Rows are points. The ring and each string are closed loops that go straight from each point to the next, and from the last back to the first. Before rounding, they use only three directions, however many columns there are. Count how often each string passes through the ring. Passing back the other way cancels.

Ring, 10 rows:
[[ 20   9  -2 -24]
 [  4  19  14 -24]
 [ -7  16  28 -15]
 [-11   6  29  -6]
 [ -9 -14  18   7]
 [  1 -29   7  14]
 [ 23 -36  -2  13]
 [ 39 -29  -5   2]
 [ 41 -19  -7  -6]
 [ 34  -5  -8 -17]]
String, 34 rows:
[[  4 -46 -16  20]
 [ 22 -51  -2  25]
 [ 40 -30  27  14]
 [ 41 -24  26   8]
 [ 49 -42  11  17]
 [ 45 -22  24   5]
 [ 24 -17   6   0]
 [ 11 -22 -12   0]
 [ 19 -42 -31   9]
 [ 45 -42  -9  12]
 [ 60 -37  13  11]
 [ 40 -22  17   3]
 [ 22 -11  13  -3]
 [ 10 -28 -17   4]
 [ 13 -47 -28  16]
 [  6 -32 -19   7]
 [  5 -50 -25  20]
 [ 10 -49  -6  24]
 [ 16 -33  18  17]
 [ 18 -19  27   9]
 [ 14 -11  13  -2]
 [ -4 -25  -9   7]
 [-24 -39 -10  21]
 [-19 -30  18  22]
 [  0 -15  32  10]
 [ 17  -3  40   0]
 [ 17  -4  36   0]
 [  2 -13  34   9]
 [ 16  -6  30   0]
 [  7 -14   6   0]
 [-13 -33 -15  13]
 [-11 -41  -8  22]
 [  3 -39   9  22]
 [ -6 -53 -22  26]]
Times through: 4

Ring:
[[ -1 -26  15  -4  20 -15  20  -3 -22]
 [ 17 -16   6 -12  18 -17  13  -4 -13]
 [ 17   7  -9 -29   4   1  -4   4   8]
 [ -1  13 -12 -36  -1  16  -9  12  13]
 [-25  10  -4 -27  -8  28 -10  14  10]
 [-35  -5  16  -1  -8  19  -5   5  -5]
 [-22 -24  22   5   9  -2  13  -2 -22]]
String:
[[-45 -24  26   7   3  12  10   3 -22]
 [-24 -20  29  19  -1  -1   4  -8 -19]
 [-10 -14  19   7   1  -3   3  -6 -13]
 [-10 -14  11  -9   9   0   9   2 -12]
 [-11 -38  15 -12  33 -15  34   3 -33]
 [ 11 -37  18  -2  32 -29  31  -7 -32]
 [ 20 -15  15   5  11 -22   8 -12 -13]
 [  6  -7   7  -8   6  -6   3  -3  -6]
 [  5 -13  -4 -32  22  -5  16   8  -9]
 [ 39  -1 -11 -33  19 -17   7   0   2]
 [ 36  12  -7 -19   0 -10 -11  -5  12]
 [ 10   6   3 -10  -5   1  -9  -3   6]
 [ -3   1  -6 -30   6  10   1  10   3]
 [ -8  11 -19 -51   6  23  -2  21  12]
 [-10   0  -1 -23   2  12  -1   8   2]
 [ -8   5   3 -12  -7  12 -10   3   5]
 [-32  17  -3 -24 -18  37 -19  15  16]
 [-51  11   0 -25 -16  44 -14  20  10]
 [-23   6  15   7 -20  18 -18  -2   5]
 [-15  -4  10  -6  -2   9  -2   2  -3]
 [-36 -15  11 -14   6  16   9  11 -12]]
Times through: 3
String, 21 rows:
[[-27  -2   1 -24   1  21   0  13   0]
 [-36  -7   3 -25   4  23   5  16  -5]
 [-17  -5   9  -9  -1  10  -1   4  -4]
 [-16  -2  21  15 -14   7 -11  -7  -3]
 [-39 -19  30  18  -5   9   3  -3 -18]
 [-35 -28  20  -3  13   5  18   5 -24]
 [-13 -12   8 -14   9   4   8   5 -10]
 [ -5 -13  17   4   4  -5   4  -5 -12]
 [  1 -31  25  11  18 -22  20 -11 -27]
 [  1 -42  11 -18  41 -23  40   2 -35]
 [ -2 -19   3 -23  22  -6  19   6 -16]
 [  5  -7   8  -7   5  -5   2  -3  -5]
 [ 26  -3   6  -4   4 -16  -2 -10  -2]
 [ 43   0 -10 -29  16 -19   4  -3   3]
 [ 22   2 -15 -41  15  -3   5   8   5]
 [ -2  -3  -5 -29  10   6   4   9  -1]
 [  6   7   2 -11  -6   4 -10  -1   7]
 [  4  19 -11 -31  -8  17 -16   9  18]
 [-20  18 -24 -60   1  36  -7  28  19]
 [-18   2  -4 -30   2  19  -1  14   3]
 [-11   4   6 -10  -7  12  -9   3   4]]
Times through: 4

Ring (8 x 14):
[[ 22  -4   4  23  13  -2  -7  13  -1  -4  -2 -12  -5   8]
 [ 23 -14   7  16  16   5 -13  30   2   5   7  -7  -4   6]
 [ 12 -14  11   3  19   1  -4  28  -2   9   8  -3  -5   2]
 [  3 -11  15  -3  21  -7   8  19  -5   7   4   3  -8   4]
 [  2  -8  17  -1  21 -11  14  10  -6   2  -1   9 -11  11]
 [  5  -2  16   8  19 -15  16   0  -6  -6  -8   9 -12  17]
 [  9   5   9  17  16 -16  13  -9  -7 -11 -14  -3 -10  14]
 [ 15   4   4  22  14 -12   4  -3  -5 -10 -11 -12  -6  10]]
String, 28 rows:
[[  6  -4   9   6  18  -9   6   9  -6   1  -2  -8  -6   3]
 [ 15 -13  13   8  19  -1  -2  24  -1   4   5   4  -8  11]
 [  2  -1   8   4  18 -13   9   4  -9   1  -4 -12  -5  -1]
 [ -3  -3   8  -3  19 -12   9   7 -10   6  -1 -15  -3  -8]
 [  7 -16  11  -3  20   0  -2  30  -3  13  10  -5  -4  -3]
 [ 27 -31  15   6  20  17 -20  57   8  16  22  11  -7  11]
 [ 23 -20  12  12  18   8 -12  37   4   7  11   5  -7  12]
 [ 14  -8  10  11  17  -3  -1  17  -2   1   1  -3  -7   8]
 [ 27 -17   9  18  16   8 -15  35   5   4   9   1  -6  12]
 [ 44 -23   7  31  13  20 -30  49  12   4  14   3  -5  19]
 [ 33  -8   2  31  12   6 -19  24   4  -3   2 -13  -3  10]
 [ 37  -9   4  36  11   7 -18  23   6  -7   0  -5  -6  19]
 [ 25   1   2  31  12  -5  -6   4  -1 -11  -8 -12  -6  13]
 [ 12  12   0  25  12 -17   7 -16  -9 -14 -17 -23  -4   5]
 [  0   9   4  10  15 -20  14 -13 -12  -6 -13 -20  -4  -2]
 [  9   0   8  13  16 -11   7   2  -6  -4  -7  -7  -7   8]
 [  0  11   4  11  15 -21  15 -16 -13  -8 -15 -20  -5  -1]
 [  2   8   5  12  15 -19  13 -11 -11  -7 -13 -17  -5   1]
 [ 10   0   8  14  16 -11   6   3  -6  -5  -7  -7  -7   8]
 [  7   1   7  11  16 -12   8   1  -7  -4  -7 -11  -6   4]
 [ 27  -7   8  26  14   0  -8  17   2  -6  -2   0  -8  19]
 [ 32  -8   5  31  13   4 -14  21   4  -6   0  -5  -6  17]
 [ 21  -9   9  18  16   0  -5  19   0  -1   1  -1  -7  12]
 [ 13  -5   7  13  16  -5  -1  12  -4   0  -1 -10  -5   5]
 [ 29 -18  10  19  16   9 -15  36   5   4   9   3  -7  14]
 [ 38 -30  11  18  17  22 -29  60  12  13  22   7  -5  14]
 [ 19 -21   9   6  18   9 -15  42   2  14  15  -6  -3  -1]
 [ -1  -3   6   0  18 -11   7   8  -9   6  -1 -18  -3  -8]]
Times through: 1
